Each wall is flat, endless, passes through zero and stands at right angles to its row. A trip goes straight from one point to another. Which walls does it cross, in order?
In the rows, zero is written as 128.

Walls:
(1): [100 124 146]
(2): [114 158 115]
(3): [ 86 133 147]
(4): [151 149 165]
Trips:
[115 157 137] to [147  79 151] => 2, 3
[137 122  96] to [139 172 116] => 4
[147 158 153] to [125  98 134] => 2, 1, 3, 4
[144 183 127] to [118 168 100] => 4, 3

Walls:
(1): [ 74 148 117  83 143 147]
(2): [127 152 126  96 143 111]
(3): [168  79 116  69 106 147]
(4): [126 108 115  69 170 132]
(5): [ 78 148 100 107 136 109]
(6): [148 145 138 116 137 110]
Trips:
[129 126  92 131 162 127] to [127  95 113 119 136 115] => 3, 2, 1
[161 141 155 150 144 167] to [131 123 160 182 118 174] => 6
[137 145 161 149 100 132] to [102 118 139 126 117 134] => 6, 1, 5

Walls:
(1): [123 122 158  96 138 116 123 103 135]
(2): [115 150 149 152  86 105 150 128 101]
(3): [153 141 141 129 117 127 166 149 170]
(4): [128 156 149 155 162  91 160 107  90]
(5): [ 85 112 111 109 128 115 144 138  80]
Trips:
[127 124  84 148 159  97 105 107 140] to [168 136 118 118 117 127 110  87 141] => 1, 4, 3
[161 135 108 129 144 141 107  77 126] to [173  93  92 110 103 106 138 125 107] => 4, 1, 5
[138  81 145 135 125 150  83 133 118] to [140 152 104 141 165 141  56 211 144] => 1

Walls:
(1): [115 146 102 156 142 181  95  69 129  97 144  86]
(2): [144 122 119 118 141 105 113 119 130 146 175 134]
(3): [176  85 174 126 125 130 103 136 123  95 131  72]
(4): [114 102 134 120  90 116 104 186 187 164 130 111]
Trips:
[113 154 144 101 119 171 125 150 126 125 148 113] to [140 121 118 162 148 123 172 145  96 161 118 161] => 3, 1, 4
[168 122  93 166 124 112 138 139 133 156 180  71] to [129 136 135 123  94 130 118 127 131 128 157 102] => none
[106 164 110 115 127 152 121 125 130 122 161 180] to [ 79 188 162 135 170 150  80 112 110 149 181 132] => none
[ 88 149 157 115  82 142 152  82 117 151 136 148] to [146 119 127 161  97 110 119 105 126 127 140 146] => 2, 3
[177 105 148  78 125 146 128  73 125  91 107 139] to [ 70 102 154 153 135  96 144 113 138  75 128 175] => 1, 3
[123 109 177 155 133 163 125 176 125 124 145 139] to [105 148  81  65 124 157 130 153 106 105 142 100] => 1, 3, 4
[121 112 123 110 139 131 155 123 111 101 162 110] to [107 123 138  99  87 133 146  76 147 108 173 163] => 3
[121 118 172 127 156 102 141 157 142 115  96 169] to [180 162 111 132 102 125 146 131 124 120 127 100] => 3, 4, 1

Walls:
(1): [123  98 105 171 111 142 114 152 147 116 149 114 160 108]
(2): [128 153 112  94 105 156 146 133 165 150 104 141 124 116]
(3): [154  97 133 104 104 100 101 121 168 122 176 148 133  80]
(4): [190 132 119 120 152 149 123 123 134 119 139 104 123 123]
(5): [124 130  57  86 135 132 141 110 117 118 146 143 110 150]
(6): [147 109 127  98 144 152 127  86 174 118 166 120 107 125]
Trips:
[136 134 110 157  54 175 135 137 101 128 149 161 132 115] to [157 130 150  99 127 147 105  99 139 110 139  94 140 146] => 4, 6, 5, 1, 2
[152  81 100 144 133 105 131 130 130 128  80 140 128 144] to [166  95 129 112 108 142 128 145 143 125  64 136 155 178] => 2, 5, 1
[151  94  88 125 150 157 128  92 101 144  96 158 115  78] to [120 160  96 157 130 128 112 136 130 188  88 102  91  96] => 3, 6, 5, 4
[127 124 110 128 133 138 102 123 113 107  62 151 108 136] to [103 109 101 115 145  62 158 126 139  85 122 172 135 112] => 2, 3
[ 96 112 124 137 109 167 128 147 113 140 139 134 141 133] to [121 169 135 121 132 197 135 140 173 126  83 111 171  82] => 4, 6

Walls:
(1): [129  93 192 107 141 125 152 108  99 134 131 123 150 158 156 123 136 107
 112 159]
(2): [ 97 147 128 142 159 146 141 172 119 136 106 103 118  95 130 135 151 102
  94  99]
(3): [140 148 194 112 148  95  95 124 115 136 101  95  64 151 124 134  97  94
 123 117]
(4): [157 135  87 125 121 157 140 126 169  93 138 126 138 140 147 101 182  72
 147 184]
(5): [123 138 151 162 142 149 156 136  84  92 119 102 153 186 136 151 127  96
 152 102]
(6): [117 146 128 115 140 129 118 169  90 144 140 101 143 120 137 147 128 160
 134 170]
(7): [ 92 117  70  85 116 137 185 136 130  95 181 176 105 125 139 146 155  97
  93 131]
(8): [ 89 111 115 110  99 139  73 130 137 113 132 102 152 149  82 149 124 144
 110 122]
Trips:
[130 149 102 142 131 139 119 129 122 122  89 120  85 141  75 113 181 151
 138 160] to [174 157 112 115  83 116 103 101 152 120 165  76 102 129 121 119 117 147
 125 123] => 2, 6
[130 126 158 140 112 127 127 175 181 113  88 132 129 192 110 159 136 127
 123 154] to [108 178 114 120 142 163 103 127 155  95 108 149  86 123 159 154 125 132
 104 113] => 2, 1, 7, 5
[187 128 127 147 183 151 141  88 121 169 163 111 156 138 198 161 156 128
 140 125] to [ 90 167 157 116 139 106 148 136 134 108 142 123 150 115 146 144 208 146
 143 108] => 2, 7
[ 70 128 170 136 144 144 137 160  65 133 112 100 162 109 141 139 118 119
 133 143] to [122  97 129  87  92 144 100 139  98 135 158 137 129  90 155 121 107 109
 109  90] => 7, 5, 3, 6
[175 137 164 155 134 118 157 159 150 129  97 100  81 154 127 126 121 146
 158 100] to [162  74 138 122 154 154 123 178 110 154 122 101 112 139 130 119 134 128
 131 144] => 1, 6, 4
[146 122 171 116 178 132 166  93 114 203 188 149 128 143 147 114 120 116
 168  91] to [104 116 133  93 127 175  92 147 157 120 110 115 149 116  74 135 149 120
 144  74] => 2, 8, 1, 3
[139 110 140 148 149  85 105 179  91 169 116  96 105  89 165 114 147 153
 153 197] to [124 116 144 153 152 160 182  71 133 143 157 142 144  88 115 120 134 129
 111 134] => 3, 4, 7, 6
[156 103 104 128 136 125 158 130 101 137 132 123 127 180 131 187 142 156
 114 119] to [ 78  93 118 104 138 154 112  66 191 111 114 125 145 130 137 114 159 118
 153 137] => 4, 6, 5

Walls:
(1): [135 103 176  92  78 106 128 165 138 150 113 137 159 145 124 106 124 124
 162  96 116 104 141 176 147 135 120 110  86  64  78 141]
(2): [109 136  99 117 176 198 125 146 195 165 192 112 195 124  89 143 145  93
 167 141 139 120  98 136 156 188 115 131 128  90 150 103]
(3): [104 127 175 109 137 151  90 132 110  79 105 163  84 162  87 127 128 102
 133  98 116 115 136 111 106 122 104 141  85 129 121  95]
(4): [144 143 114  76 141  90 110  80 131 172 160 139 154 104 108 128 110  90
 111 118 101 145 121 160 158 133  90 114 196 114 152 160]
(5): [150 120  89  92 154 169 123 111 124 163 161 137 152 115 148 156 203  99
 150 117 113 174  96 148 179 107 133 115 100  93 128 175]
(6): [141 124 133 126  81 143 188 144 164 179 119 179 149 149  72 133  97 126
 175 139 125 116 150 162  88 106 142 110 115 124 122 116]
Trips:
[123 102 118 138 172 147 123 137 136 163  85 109 129 137 141 175 122 118
 102 135 105 108 126 118 184  92 150 121 132 107 117  97] to [ 84 130  95 119 147  90 159  92 141 132 115 115 178 170  79  86 132 124
 147 176 114 104 208 126 147 150 104 105 171 143 122 101] => 4, 6, 5
[146  93 159 110 105  97 168  84  94 147 131  46  79 182  98 116  89 112
 147 177  88 121 167 135 139 144 100 102 115 149 142 171] to [ 69 142 117 135 106 152 149 201 146 114  65 157 124 106 165 102 149 117
 137 148 127 165 124 129 118 126 155 127 115 179 107 139] => 4, 3, 1
[129 138 134 130 103 116 110 152  77 150 140 131 109 114  91 136 153  78
 146 151 157 121 110 144 171 113 135 101 144 101 169 145] to [129 161 132 135 145 108 169 121  66 130 169 163 145 109 133  75 101 137
  83 166  92 105 142 189 157 141  78 118 100 117 144 162] => 6, 2
[ 76 147 144 161 157  96 137 110 142  85 118 119 142 130 157 132  90 121
 145 124 133 144 149 101 156 149 153 104 126 143 129 157] to [120 122  87 120 122 118 125 127 134 132 136 133  84 157 138 156 101 123
 106 141 122 100 122 132 129  92 165 168 129 100 131 185] => 5, 4
[102 128 135 151 120 143 112 153 134 138 148  69 128 143  97  69  76 120
 142 128 160 164 103 120 108 114 160 112 162 119 108 156] to [130 146 166 124 107 137 128 162 119  82 193 117 139 114 126 129 140 141
 139 111 127  64 117 157 147 150 140 140 147 140 134 156] => 6
[127  88 152 114 159 123 139 143 143  98 120 107 172  78 143 131 118 123
 168 155 136  78 118 136 127 111 158 100  96 173 111  77] to [108 116 112 125  71 158  92 124 152  46 149 135 150 138 105 117 132 154
 128 125 120 113 150 119 110 155  83  79 111  96 157 168] => 3, 6
[120 135 143 154 163 168 127 131 184 109 111 122 168 130 114  84 144 187
 115 163  95 131  94 160 193 135 134 167 133  68 116 113] to [135 100 139 111 141 144 163 118  99 150 127 107 119  96 127  93 132 139
 108  80 118 117 100 140 132 142 132  97 118 139 129 134] => 4, 2
[131  96 127 125  98 138 102 117 133 163 135 163 136 151 145 120 135 100
 123 136 134 120 144 167 151 104 157 159 152 132 110 157] to [172 146 119 117 125 147 118 149 104 111 131 134 113 135 139 128 161 137
 151 133 137 157 135 109 114  95 103 124 149 167 116 100] => 1, 3, 4, 6
[179 132 105 152 142 147 143 154 141 100 116 159 133  95 134 148 131 120
 109 109 116 115  95 159 135 112 130 135 123 148 123 113] to [132 168 153 134 178  97 110 155 125 127 149 155 111 158 112  93 145 121
 158  99 138 137 118 134 158  81 127 167 130 152 107 163] => 2, 3, 6, 4, 1

Walls:
(1): [143 119 116 136 130  73 132 160  88 140 132 119  93 131 161 139 168 188
 118 151 166 123 119  68 139 162 110 133  79 148 170 132 126 118 140 114
 168 187  54 109  90 161 137 161 137 120  97 166]
(2): [148 151 155 134  95 114 147 138 159  61 155  72 139 136 118 118 191 102
  56  87 102 118 100  88  89 108 123 130 146 118 122 146 158  93  94 169
 133 116 163  87 122 121  82 120 122 152 119 167]
(3): [109 137 111  84 126 141 107 160 130 130 102 142 125  93  98  82 120 151
 147 149 142  94 143 157 161 130 160 177  93 111 112 139 148 159 107 131
 112 133 122 158 126 116 106 162 110 108 138 162]
(4): [139 134 138 126  94  70 124  97 139 128 102 127 112  94 174 143  98 140
 136 141 169 139 127  93 107 129 122 151 146 101 147 154 119 151 162 131
 114 136 150  91 147  96 172 137 151 201 179 122]
Trips:
[109 132 129 124 121 133 137 115 156 105 158 105  98 130 165 111 105 162
 127 193 111 133 139 142  87 119 166 125 143 165 145 124  81 138 128 110
 133  79 182  96 104 109  81 120 134 123 159 116] to [145 171  85 146 131 130 148 143  84 106 116 157 131 149 101 161 104 182
 116 177  29 154 164  70 124 123 138 143  97  96  92 132 165 103 135 122
 126 125 114  91 104 136 134 147 142 130 111 140] => 1, 4, 3
[111 106 142 145 113 111 105 113 100 123 104 147 155  98 140  95 138 133
 113 124 181 159 135 158  91 162 107 189 159 169 124 135 139 102 156  95
 113 126 141 149 140 112  79 189 110 116 151 169] to [140 155 100 120 163 163 136  90 150 113 131 123  91 131 117 126 117 156
 130 137 100 139 156 124  86  93 109 166 164 123 122 150  98  99 100  97
 186 111 102 130 106 150 103 103 140 143  99 105] => 2, 4, 1, 3
[ 95 148 145  97 181 109 150 131 101 122 171 143 122 121 127 124 164  96
 141 107 111 150 154 134 102  71 158 118 157  80 148  97 132  84 112 162
 114 130  95 150 107 186  97 134 132 116 153 139] to [133 140  91 161 131 128 131 145 126 137  85 143 112 106 154 101 106  99
 100 117 153  92 140 118 128 128 149 115 160 127 143 108  90 152 159 134
 160 120 125 107  90  88 151 110 127 102 139  75] => 2, 4
[138 114 102  91 150 111 133 161 149  99 101 130 108 160 106 119 150 102
  97 157 140 135 107 124 143 120 138 150 141  53  76 119 153  83 111 107
  99 113 136 114  72 124 165 132 151 127 113 105] to [146 147 138 105 163 100 140 162 132 125 134  60 131 130 165 115 131 129
 112  81 129 124 108 133  92  94 161 101 148 109 112 111 105  56 132 112
 100 157 118 109  95 129 102 104 114 143 139 119] => 3, 1
[103 152 105 138 121 153 137  72 131 140 139 139  94 146 166 155 138  99
 120 165 129 139 109 142 112 131 133 103 108 108 123 131  99 142 169 126
 104 168 109 154  93 104 144 124 101 147 147 118] to [115 116 119 147 114 127  83 169  94  81 153 148 118  97 104  70  98 146
 123 139 124 105 158 113 169 141 140 120 133 150 109  90  91 159 113 151
 122 154 145 139 115 125 140 127 151 196 106 149] => 3
[120 115 165 142  73 125 107 127 186  99 157 131  98  91 108 114 102 152
 128 125 117  99 110 145 109 114 127 112 125 134 150  89 140 155 160 128
  52 115 180 120 111 102 168 184 180 126 119 122] to [137 143  97 153 128 109 179  79 144 134 131 152 113 135 151 135 192 114
 104 133 141 115 133 101  78 129 121 115 112  91 115 164 133 122 100 163
 175  94  76 170 118 124 143 110 134 115  84 148] => 3, 1, 4

Walls:
(1): [105 145 137 133 113 102 145 100 113 113 112 179 137 156  98 136 122 187
 140 136 115 138 158 110 124  92 114  98 136 131 166 110 167 137 148 126
 104  68 132 155 115  79 181 153 124 143 115 119]
(2): [135 129 127 135 147 116 115 120  99 159 111 119 139 127 132 159 118 111
 126 119  92 122 122 116 119  89 111  73  84 172 147  92 157 166 137  99
 118 163  71 146 145  85 140 122 106 122 141 122]
(3): [116 143 159 169 103 186  93  70 103 108 126 120  76 115 138 109 102 128
 133 146 121  92 151  89 110 180 160 168 158 107  89  88 128 113  91 109
 108  69 104 133 190 137  90 165 161 143 135 132]
(4): [ 96 114 132 136 110 123 161 138 138 105 112 121 148  99 195 141 111 143
 150 172 104 118 165 186 115 127 173 137 175 107 134  88 161 136 127 127
 164 142 111 145 134 100 183 119 118  80 116 173]
(5): [142 113 120 165 143 160 136 176 107 133 151 133  93 143 131 143 127 126
 148 100 107 146 172 122 140 171  98 110 131 124 138 116 131 109 128 121
 138 151 141 113  81 123 105  91 124 142 139 143]
(6): [143 146 151 185 115 149 145 131 113 161 130 151 117 141 155 123 134  74
 153 138 133 143  97  94 146 152  88 150 158 113 103 143 167 123  98 162
 157 125 154 150 145 134 166 131  91 169 137 129]
(7): [160 131 117 116 141 145 155 139  94 128  62  92 155 137 134  79 107 162
 129 101  91 165 145 113  80 140  81 147 140 156 122 167 158 100 135 118
 102 133 108 134 123 148 119  84 163 140 138 131]
Trips:
[177  87 159 118 124 113 117 143 118  68 131 103 126 133 185 119 116  77
 110 158 117 155 158 118 135 131 116 122 110 116 102 184 147 138 108 131
 157 110  93 145  66 177 100 144 116 119 142 125] to [104 122 171 105 151 123 132 123 143 101 164  85 113 113 122 149 161  99
 109 119  98  81 108 111 143 143 158 114 143 140 186 138 133 164 113  94
 154 146 120 154 105 136 100 107 132 114  81 127] => 6, 7, 2
[138 151 160 136  56  97 147 135 141 139 150 137 178 124 105 140  71 129
 150 160  89 106 126 136 128  94 178 115 150 119 124 132 153  91 135 162
  39 151 154 121 117 129 110 146 149 134 124 148] to [152  96 104 140 114 158 117 106 172 119 164 136 198  99  94 127 102  92
 145  91 105  69 111  47 174  84 109 116  95 114  94 147 142 154 113 138
 134 127 145 149  64 163 132 157  87 124 110 137] => 3, 6, 4, 2, 1
[ 84 125 166 114 154  91 141 120 138 145 126 126 136 130 134 110 112 118
  94 148 131 123 119 100 113  76 148 158 165 153 190 151 127 118  64 123
  69 112 150  53 158 105 176 167 124 132 156 153] to [102 114 106 118 158 104 126 124 201 168 125 141 107 167 163  92  97 181
  84 111 138 136 104 179 107 117  79 109 144 138 100 109  98 124 170 124
 163 100 140  97 155 145  96 119 135 109  93 133] => 3, 7, 4, 1
[ 81 140 122 152 117 118 106 143  94 115 109 176 137 119  85 127 134 127
 142 165 142  95 136 151 117 148 123 149  87 131 105 121 122 107 153 180
 165 111 119  89  65 117  99 125 157 159 144  82] to [135 112  98 130 132 171 148  92 148  92 128 129 172 124 148  98 116 164
 162 169 110 116 137 120  80 139 149 115  86 180  93 129 117 118 110 136
  96 109 129 121  80 128  79 113 127 146 156 144] => 7, 1
[150 148 166 147 137 153 115 115 128  88 158 128 152 130 138 108 122  90
 168 103 165 132  94 100 150 148 129 127 122 139 117 101 112 168  75 120
 109 151 106 140 150 105 103 141 134 121 148 147] to [170 127 169 137 124  97 104 173  86 133 100 153 123 126 154 105 133  99
 130 104  73 146 138 120 118 122  86  98  62 156 127 148 146 158  96 112
 166 178 135 136 103 107 170  96 142 122 149  98] => 5, 7, 3
